Every row gives one point. The ring and each string are closed loops that go straight from each point to the next, and from the last back to the first. Before rounding, they use only three directions, however many columns there are. How many times does the string pass through the ring? Passing back the other way cancels.
In the rows, zero is written as 128.

Ring (9 x 3):
[[131 160 149]
 [126 175 132]
 [118 172 113]
 [110 157 103]
 [105 125 100]
 [115  98 107]
 [131  85 123]
 [140 102 147]
 [138 124 155]]
String (16 x 3):
[[114  66 116]
 [122  68 132]
 [164  66 134]
 [166  89 138]
 [139  97 163]
 [112 118 155]
 [132 100 162]
 [154  79 153]
 [157  82 130]
 [137 107 123]
 [148  84 107]
 [121  74  97]
 [ 87  91 105]
 [103 122 123]
 [129 122 117]
 [105 110 122]]
Times through: 0
String (23 x 3):
[[148 137 173]
 [154 143 144]
 [132 139 132]
 [107 155 146]
 [111 190 148]
 [108 165 135]
 [129 141 123]
 [145 162 104]
 [121 178  95]
 [ 98 167  98]
 [121 149  81]
 [126 131 102]
 [112 129 120]
 [124 119 111]
 [126  92  97]
 [144  95 104]
 [124 116 124]
 [108 100 134]
 [125  73 141]
 [161  67 141]
 [161  97 137]
 [157 100 157]
 [130 121 169]]
Times through: 1

Ring:
[[146  74 100 142]
 [125 108 110 178]
 [122 136 154 168]
 [134 143 170 135]
 [160 126 147  82]
 [160  89 118 100]]
String:
[[137 113 130 145]
 [122 107 136 183]
 [114 117 146 195]
 [134 115 140 151]
 [137 131 136 138]
 [136 143 144 135]
 [136 124 151 140]
 [136 128 170 138]
 [141 135 185 121]
 [154 157 182  81]
 [152 123 168 100]
 [145 109 143 126]
 [152 105 147 109]
 [169 101 139  72]
 [178  98 117  53]
 [160  72 124 105]
 [144  94 131 134]
 [147  98 119 128]
 [152  90  90 121]
 [145 106 105 131]
 [140 105 128 141]
 [139 110 107 144]
 [128 110  80 173]
 [132 120 108 156]]
Times through: 0

Ring (10 x 6):
[[106 151 151 100  81 142]
 [108 159 157 124  88 119]
 [110 157 154 141 102 105]
 [110 144 139 153 131  97]
 [113 122 117 152 159 104]
 [118 102 102 148 161 122]
 [125  92  98 139 141 145]
 [124  96 104 122 120 160]
 [119 107 115 106 104 166]
 [108 134 138  89  85 160]]
String:
[[123 105 118  94  78 185]
 [114  98 103  93 124 172]
 [116 110 113 125 130 141]
 [129 110 118 159 118 128]
 [130 100 106 167 139 123]
 [133  76  83 175 171 125]
 [116  82  84 119 170 151]
 [123  81  90 111 134 172]
 [106 118 118  95 124 154]
 [120 122 128 132 104 138]
 [128 118 131 126  71 160]]
Times through: 2
String:
[[121 127 134 131  90 141]
 [103 132 129  96 120 143]
 [ 97 143 137  82 111 146]
 [103 141 138 102 111 136]
 [ 95 160 153  93 102 129]
 [105 173 169 129  82 107]
 [118 164 165 164  81  96]
 [122 144 148 163  95 107]
 [115 135 136 139 112 120]
 [100 141 134 107 130 125]
 [ 99 162 154 121 114 106]
 [108 175 172 142  82  98]
 [110 171 171 134  69 111]
 [121 158 165 143  57 122]
 [120 138 144 137  83 132]
 [114 135 138 118  93 140]
 [111 130 131 113 108 141]
 [ 97 132 128  72 118 157]
 [ 97 130 130  52  95 180]
 [109 126 132  71  76 181]
 [122 125 136 113  70 161]]
Times through: 3

Ring:
[[118 101 147 140 144 117 129 155 163]
 [132 116 147 129 160 120 146 158 162]
 [146 147 142 120 163 131 157 153 149]
 [149 170 132 120 149 139 155 144 134]
 [143 184 125 125 125 149 140 135 124]
 [125 182 128 132  95 165 111 130 130]
 [111 163 135 138  85 167  95 133 143]
 [104 140 140 143  90 157  92 138 152]
 [105 108 144 147 114 131 106 147 160]]
String (22 x 9):
[[135 196 115 133  96 156 122 123 110]
 [124 210 125 129  75 188 100 122 124]
 [121 158 115 149  91 134 111 126 115]
 [125 143 132 138 120 135 124 140 139]
 [118 137 126 147 108 128 116 136 131]
 [117 110 110 164 110  88 122 131 112]
 [115 134 137 141 112 139 112 142 147]
 [ 98 132 160 134  98 176  86 150 182]
 [ 90 105 166 139 105 164  84 156 193]
 [111  82 131 159 130  89 123 147 144]
 [122 104 128 150 135  97 133 145 137]
 [124 140 147 129 131 148 124 149 159]
 [125 128 164 119 152 154 131 163 184]
 [132 139 172 107 165 166 139 168 193]
 [133 146 151 119 147 151 137 155 164]
 [133 130 127 140 139 111 142 143 132]
 [151 138 126 130 166 102 168 148 128]
 [160 184 143 104 169 154 168 152 147]
 [157 158 112 133 156 100 170 137 106]
 [142 144 112 143 137  99 151 135 108]
 [132 156 131 132 126 139 132 140 136]
 [138 147 105 149 123  98 143 128 100]]
Times through: 1
String:
[[149 158 163 100 179 161 160 166 178]
 [154 131 136 123 183 105 175 156 143]
 [146 112 116 146 165  72 168 145 117]
 [133 132 130 138 140 115 141 144 136]
 [135 150 156 114 152 157 140 157 170]
 [138 147 180  96 177 178 146 174 204]
 [134 105 162 120 182 123 154 170 182]
 [128  83 130 151 160  75 151 153 141]
 [114  85 158 137 154 117 128 164 180]
 [105 108 168 130 132 156 107 162 193]
 [102 119 164 132 117 164  98 156 188]
 [ 91  98 153 150 101 143  87 150 175]
 [107  93 119 167 108  90 112 136 127]
 [118 124 128 149 115 118 119 139 135]
 [115 146 143 134 110 156 108 143 155]
 [100 163 161 125  85 203  79 145 181]
 [ 86 161 164 131  63 215  57 142 186]
 [106 116 123 160  95 115 102 133 130]
 [120 111 114 160 118  90 128 135 117]
 [119 116 122 154 118 105 123 138 128]
 [108  93 122 164 112  92 114 138 131]
 [ 96  98 154 147 111 139  95 152 176]
 [104 116 167 130 124 163 102 159 192]
 [111 124 171 121 135 169 111 163 196]
 [118  98 165 128 159 133 131 167 188]
 [131  87 138 143 169  84 154 158 150]
 [133 112 127 144 151  93 149 147 133]
 [131 133 135 135 140 123 138 147 143]
 [136 150 153 115 153 154 141 156 166]]
Times through: 3

Ring:
[[ 94 159 148 126  96 141 125 132 114 160 146]
 [ 94 182 132 118 112 132 118 135 137 167 150]
 [ 96 178 114 107 126 124 120 140 150 166 157]
 [ 98 159 104  99 134 120 125 143 149 159 158]
 [101 112 107  89 141 121 138 143 128 134 149]
 [101  83 121  90 136 127 145 140 106 118 138]
 [100  72 136  98 123 135 148 137  89 114 133]
 [ 97  87 149 115  99 143 145 133  82 129 137]
 [ 95 113 152 124  90 145 138 132  89 143 142]]
String (31 x 11):
[[ 98  66 137 119  80 144 154 136  73 139 155]
 [ 96  94 139 122  84 143 145 135  86 146 153]
 [ 94  97 144 139  52 151 147 134  76 166 167]
 [ 94 120 161 133  77 150 136 129  84 150 143]
 [ 97 129 162 109 126 140 129 129 102 120 116]
 [ 97 133 140 111 117 135 131 134 112 140 138]
 [ 95 147 134 122  96 137 129 136 116 163 155]
 [ 97 137 144 109 122 135 129 134 114 137 133]
 [ 95 155 160 114 123 139 122 129 114 134 121]
 [ 92 181 156 129  98 142 117 130 120 163 140]
 [ 91 186 141 139  75 142 120 133 124 188 163]
 [ 90 187 143 146  63 145 121 132 120 196 169]
 [ 93 157 162 127 100 145 123 128 106 149 132]
 [ 97 130 152 108 126 137 129 132 108 127 124]
 [ 96 129 139 117 103 138 133 135 107 148 146]
 [ 95 118 141 124  86 142 138 134  96 154 152]
 [ 95  85 145 135  58 150 150 134  71 156 161]
 [ 98  69 159 115  97 147 149 131  68 117 129]
 [ 99  91 155 102 128 139 140 132  89 108 117]
 [ 99 100 144 101 128 135 139 134  99 117 126]
 [ 99  95 128 104 116 133 143 138 102 132 145]
 [102  54 112  96 114 130 157 143  91 125 155]
 [102  58 118  89 132 128 153 142  95 112 141]
 [103  69 130  84 148 128 147 138  98 100 124]
 [103  60 112  85 138 125 153 143 101 112 142]
 [103  61 103  89 126 124 155 145 103 125 156]
 [103  61 126  84 144 128 150 140  96 101 129]
 [101  88 148  89 150 133 140 134  97  96 111]
 [ 99 114 137 102 127 133 135 136 109 128 134]
 [ 99  97 124 107 108 133 144 139 102 140 152]
 [ 99  62 127 112  90 139 155 139  79 136 157]]
Times through: 3
String:
[[ 95 199  86 112 112 117 118 146 170 198 186]
 [ 97 191  87 101 132 114 119 147 171 182 175]
 [ 98 160  85 102 121 117 129 148 155 177 179]
 [ 99 134 107 101 125 124 133 143 133 153 159]
 [100 118  93  95 126 120 139 146 133 153 168]
 [ 99 113 116 101 122 128 139 141 118 142 152]
 [100 102 140  93 144 131 137 135 106 110 121]
 [103  53 138  85 144 132 151 137  86  91 119]
 [102  42 125  97 113 135 159 140  78 114 144]
 [ 99  79 126 106 106 135 149 139  93 133 150]
 [ 99 103 144 101 129 135 138 134 100 118 126]
 [101  68 156  95 136 138 146 132  80  93 111]
 [101  51 139  97 122 137 154 136  78 105 130]
 [102  54 144  88 142 134 150 135  82  90 116]
 [101  92 143  91 146 132 139 135 101 103 117]
 [104  69 113  80 151 122 149 143 108 106 135]
 [103  95  82  85 137 115 146 150 133 143 169]
 [ 99 128  96  97 126 120 136 145 136 156 166]
 [ 99 135 123  99 134 126 130 139 128 140 143]
 [ 99 156 123  94 150 123 123 139 142 137 135]
 [ 97 195  97 102 134 117 116 144 169 176 166]
 [ 96 198 105 108 127 120 115 142 164 179 164]
 [ 97 176 130 104 138 126 117 136 144 149 138]
 [ 97 154 127 107 124 129 126 137 131 151 146]
 [ 96 172 104 114 107 125 125 143 147 181 173]]
Times through: 2

Ring:
[[134 138 118 145 128 146 121 115 106 115 118 175]
 [129 151  99 154 131 145 125 121 104 136 117 167]
 [117 170  65 156 127 147 129 147 103 156 105 144]
 [117 170  56 148 124 148 126 163 103 153  96 126]
 [131 154  66 134 123 145 117 169 105 134  94 111]
 [150 129  93 119 124 141 106 162 107 104  97 108]
 [154 113 123 110 120 143 103 147 110  77 101 128]
 [147 115 133 113 118 148 107 136 111  73 103 150]
 [139 123 134 125 120 149 114 123 109  85 110 170]]
String (30 x 12):
[[144 151  80 158 142 134 118 133 101 155 120 132]
 [155 131 103 141 138 134 110 131 104 124 118 131]
 [160 130 100 143 141 131 109 131 103 129 120 125]
 [122 171  48 150 127 144 124 167 102 161  97 114]
 [109 181  34 144 118 151 128 184 104 160  85 109]
 [105 177  43 135 112 155 127 186 106 145  80 115]
 [124 151  83 132 118 150 120 157 107 120  95 136]
 [131 146  87 131 120 148 117 155 107 117  97 132]
 [120 154  70 121 111 153 118 179 108 115  82 116]
 [130 143  75 110 110 151 111 186 110 101  79 102]
 [134 137  91 116 114 150 112 167 109  99  89 121]
 [128 136  93 106 106 155 112 175 111  85  80 121]
 [153 110 120  97 113 147 100 163 112  63  90 115]
 [184  88 145 107 133 131  90 131 109  65 115 117]
 [166 109 129 122 132 136 101 130 107  88 115 132]
 [143 128 112 126 123 145 112 139 108  99 106 142]
 [118 140 109 117 106 159 120 152 111  86  89 159]
 [113 134 126 109  99 165 120 146 114  67  87 177]
 [134 115 151 112 110 156 113 122 113  58 103 185]
 [161 107 149 127 131 139 106 109 108  81 123 164]
 [153 124 117 134 132 139 110 127 106 107 116 144]
 [131 139 108 134 121 149 119 134 107 108 106 158]
 [117 148 110 139 117 155 126 128 108 110 105 180]
 [119 148 117 149 123 153 128 112 106 118 115 194]
 [142 137 122 156 138 140 121 101 104 126 130 180]
 [162 124 121 150 145 131 111 107 103 124 132 152]
 [143 137 104 142 132 141 115 130 105 121 115 146]
 [112 162  81 143 118 154 128 147 106 132  99 157]
 [ 87 195  50 166 118 159 144 149 103 172  98 169]
 [113 178  59 165 130 147 133 143 101 169 108 150]]
Times through: 3
String:
[[151 122 115 123 125 142 107 140 108  95 107 134]
 [180  96 140 120 138 130  95 122 107  82 122 127]
 [167  93 153 104 122 142  97 129 112  53 109 142]
 [129 121 134 105 104 159 113 144 114  60  91 165]
 [135 113 148 108 108 156 111 130 113  55  99 175]
 [171  98 154 123 134 135 101 108 108  76 125 157]
 [163 107 146 129 133 137 105 109 107  85 124 160]
 [129 127 143 130 117 154 120 111 110  82 112 196]
 [110 148 118 136 111 160 129 125 109 101 103 195]
 [116 151  99 137 116 155 125 139 108 114 100 167]
 [103 163  98 146 114 160 133 131 107 123 102 188]
 [105 165  95 154 119 156 134 125 106 134 108 189]
 [111 166  90 161 126 152 134 121 104 146 114 184]
 [139 150  98 165 142 137 123 111 101 150 128 164]
 [150 136 103 149 139 135 114 123 103 131 122 144]
 [126 154  85 145 126 147 123 142 105 134 106 147]
 [101 177  62 148 115 157 133 158 105 147  93 152]
 [140 144  91 143 132 141 117 139 104 131 111 136]
 [144 146  84 147 136 137 116 141 103 140 113 127]
 [128 165  55 151 131 141 122 160 102 159 102 116]
 [ 79 206   9 146 105 163 140 203 104 173  69 115]
 [104 185  24 140 114 153 128 197 104 161  77 100]
 [168 124  96 135 141 129 103 142 103 123 116 105]
 [156 126 107 134 134 136 108 135 105 113 114 128]
 [139 138  95 130 124 144 114 149 106 114 102 130]
 [163 120 109 127 134 134 104 140 106 106 112 118]
 [177 104 113 109 131 131  93 156 108  85 105  91]
 [183  95 128 110 135 129  91 142 108  79 112 101]
 [167 111 122 123 133 134 101 134 107  93 114 124]]
Times through: 0

Ring (7 x 14):
[[127 118 105 158 132 109 156 143 120 124 137 153 113 134]
 [ 84 153 130 135 134 120 127 113 140 122 126 160 115 149]
 [ 72 165 144 123 131 142  98  78 137 116 105 154 112 133]
 [ 96 144 151 118 118 157  91  69 130 113  89 132 114 114]
 [140 105 151 122 105 154 110  95 128 116  89 109 120 107]
 [164  85 133 139 106 142 133 120 117 119 102 109 120 104]
 [170  83  96 169 122 116 167 152 101 123 131 133 112 107]]
String:
[[100 139 138 130 125 130 121 108 138 120 115 145 117 138]
 [108 135 123 142 129 131 125 106 122 118 116 148 111 123]
 [ 70 168 126 137 140 132 110  88 127 117 117 167 107 132]
 [ 47 187 140 124 140 140  92  69 137 115 109 170 107 139]
 [ 48 183 163 106 129 147  82  64 154 116  98 155 116 148]
 [ 77 156 167 105 118 145  94  82 157 118  98 137 123 148]
 [ 87 147 165 107 116 145  97  85 154 119  98 133 123 144]
 [107 134 140 129 121 142 111  94 129 117 103 136 115 122]
 [110 138 125 141 126 155 101  73 104 111  94 141 103  91]
 [105 141 146 123 118 171  81  52 113 108  77 128 107  88]
 [121 126 139 130 116 161  98  74 113 112  86 125 110  93]
 [118 122 177  99  99 172  80  64 142 113  70 102 124 110]
 [119 117 188  91  94 163  87  79 159 117  76  97 132 130]
 [124 118 149 123 111 143 115 103 137 119 101 122 122 125]
 [144 106 123 145 117 141 128 109 110 117 105 127 112 101]
 [165  90 110 157 116 142 137 116  95 116 106 122 108  84]
 [192  62 130 143  98 144 141 129 110 119  99  95 121  92]
 [187  63 137 137  97 137 146 139 123 122 104  95 127 109]
 [151  93 142 131 107 132 137 129 135 123 110 113 126 127]
 [135 110 128 140 118 132 133 120 124 120 113 130 117 121]
 [154  98 102 163 124 126 149 130 100 119 121 136 109 101]
 [201  63  57 203 130 107 192 171  66 122 143 140 100  79]
 [196  65  57 203 132  98 199 182  74 125 152 145 103  92]
 [155  93 101 164 125 104 172 163 117 127 141 141 117 130]
 [128 114 124 143 122 117 147 137 132 124 128 140 120 139]
 [130 117 110 154 128 127 139 121 110 119 121 144 110 113]
 [128 120  92 169 137 111 157 139 105 122 138 159 106 120]
 [102 139 104 157 140 102 155 141 127 125 145 169 112 148]
 [ 74 157 140 127 133 109 133 126 160 126 135 162 123 175]
 [ 88 145 154 116 121 127 118 110 157 123 116 142 125 159]]
Times through: 5
String, 24 rows:
[[158  87 143 131 104 135 136 129 133 122 106 108 126 123]
 [183  67 143 132  95 143 137 129 125 121  98  92 127 106]
 [179  74 134 139 100 152 128 113 110 117  92  98 119  88]
 [139 109 130 139 115 144 122 104 116 117 102 124 114 104]
 [125 119 135 134 117 142 118 101 123 117 103 129 115 114]
 [127 123 122 144 122 153 110  84 102 112  96 133 105  88]
 [ 91 153 146 122 122 172  75  45 114 107  77 135 105  91]
 [ 72 164 164 107 121 161  77  55 142 112  85 138 115 125]
 [ 90 146 155 115 119 144 101  86 145 118 100 137 119 136]
 [116 129 123 143 126 137 122 102 116 117 111 143 110 113]
 [ 73 170 126 137 138 149  94  64 113 111 101 162 101 108]
 [ 54 181 153 114 132 155  78  53 138 112  93 156 109 128]
 [ 80 155 161 110 120 148  93  77 149 117  96 138 119 138]
 [103 135 151 120 117 141 109  96 142 119 103 133 120 134]
 [112 135 128 139 125 153 104  78 109 112  96 139 106  97]
 [111 133 157 115 111 172  80  57 122 110  74 118 113  95]
 [124 116 184  94  94 175  78  65 146 113  66  94 127 111]
 [159  92 136 136 105 158 115  96 109 114  88 106 115  86]
 [139 109 125 143 118 138 129 112 115 118 108 129 113 108]
 [145  98 148 125 105 139 127 118 137 121 103 111 125 124]
 [186  65 133 141  99 135 148 140 121 123 107  99 125 108]
 [210  50  96 172 108 128 169 154  88 121 118 108 113  82]
 [168  86 101 165 120 129 152 133  95 119 118 128 109  93]
 [149  99 119 149 117 132 140 124 113 120 114 127 114 109]]
Times through: 0

Ring (6 x 14):
[[134 135 123 145 145 124 122  74 122 127  87 138 128 149]
 [124 116  96 145 135 134 136 106 147 130 119 126 123 149]
 [133 112 110 156 142 112 150 117 131 136 118 122 114 147]
 [135 118 131 154 148 103 152 116 116 139 114 121 116 138]
 [139 128 145 152 152  99 145 100 104 138 100 126 120 137]
 [146 142 150 154 156 101 126  67  95 131  70 141 124 147]]
String (27 x 14):
[[125 121 110 142 139 131 135 102 138 131 116 126 125 144]
 [ 99 115  85 115 124 172 128 119 175 127 154 115 138 133]
 [132 134 110 145 141 133 117  70 132 124  87 141 128 155]
 [153 145 133 164 154 103 116  46 100 125  49 154 121 165]
 [130 139 119 139 142 135 114  67 128 124  87 140 132 150]
 [161 151 146 171 160  91 114  34  85 125  32 159 119 167]
 [152 140 138 165 155  97 125  60  97 129  59 147 119 159]
 [126 126 117 141 141 129 132  97 132 131 111 128 127 142]
 [113 123 102 126 133 152 126 101 153 127 128 124 134 138]
 [128 130 104 142 138 138 120  78 139 124  97 137 129 154]
 [115 120  86 133 129 155 124  97 161 124 123 128 131 149]
 [ 99 109  77 118 122 171 133 127 180 128 160 113 135 135]
 [104 110  89 123 127 158 138 129 168 131 155 112 132 133]
 [112 103  81 137 128 147 146 133 167 132 150 114 123 142]
 [153 113 114 182 150  84 154 102 110 137  85 134 101 165]
 [152 121 128 175 153  84 149  96 103 137  83 134 106 158]
 [152 116 128 177 154  80 157 106 103 140  90 130 103 156]
 [125 108 111 148 140 117 156 132 137 139 136 114 117 137]
 [117 111 109 136 136 132 148 129 145 136 142 113 124 133]
 [123 119 115 140 140 128 141 112 136 134 124 121 125 138]
 [116 106 106 138 135 130 154 138 147 138 149 110 122 132]
 [142 109 120 168 148  92 161 124 117 141 113 121 106 148]
 [166 119 136 193 160  61 157  93  86 140  66 138  96 166]
 [148 123 127 169 152  93 144  92 107 135  85 134 111 155]
 [158 117 115 186 152  81 150  93 106 136  75 139 101 169]
 [145 116 103 171 145 103 143  95 124 132  90 136 109 165]
 [143 125 118 163 147 106 136  86 117 131  85 137 115 158]]
Times through: 2
String:
[[110 106  97 131 131 142 149 138 158 136 156 109 125 132]
 [128 118 117 147 142 119 144 112 130 135 119 122 121 141]
 [156 125 141 176 158  76 150  93  92 139  77 135 106 154]
 [156 122 147 177 159  70 158 102  88 142  83 130 105 150]
 [134 115 137 152 149  99 159 127 113 143 123 115 115 132]
 [112 114 115 127 136 138 145 130 145 136 148 111 129 125]
 [132 124 128 147 146 114 141 102 120 135 109 126 122 140]
 [163 138 163 176 165  68 142  72  73 137  56 142 110 152]
 [167 147 184 175 171  59 140  64  57 139  47 144 112 147]
 [172 149 179 181 172  57 135  52  55 136  33 151 111 155]
 [152 137 148 165 157  89 135  74  92 134  69 140 117 151]
 [128 128 127 140 144 124 134  97 125 132 110 127 127 138]
 [162 146 160 172 164  78 128  53  75 132  44 150 115 158]
 [175 161 176 180 172  66 116  22  55 128   9 164 116 165]
 [146 148 145 152 154 109 116  53  99 127  61 147 127 152]
 [109 123 107 121 133 154 128 108 153 129 136 120 136 132]
 [123 123 115 138 140 132 134 103 136 131 119 124 127 139]
 [146 137 129 160 151 106 125  66 108 128  69 144 120 158]
 [137 134 111 151 143 126 118  67 127 124  80 143 125 159]
 [116 121  91 133 131 152 124  97 156 125 121 128 131 147]
 [140 126 104 160 143 118 127  77 128 127  83 141 118 164]
 [125 116  86 148 133 138 132  99 152 127 113 130 122 157]
 [111 109  82 134 128 151 138 121 166 130 143 118 127 143]
 [115 113  98 134 133 143 140 120 153 132 138 118 127 138]
 [141 120 117 162 147 105 142  97 119 134  95 132 114 154]
 [163 119 124 190 156  72 151  89  96 137  67 140  99 170]
 [134 107 105 161 142 108 155 123 132 138 120 121 111 150]]
Times through: 4
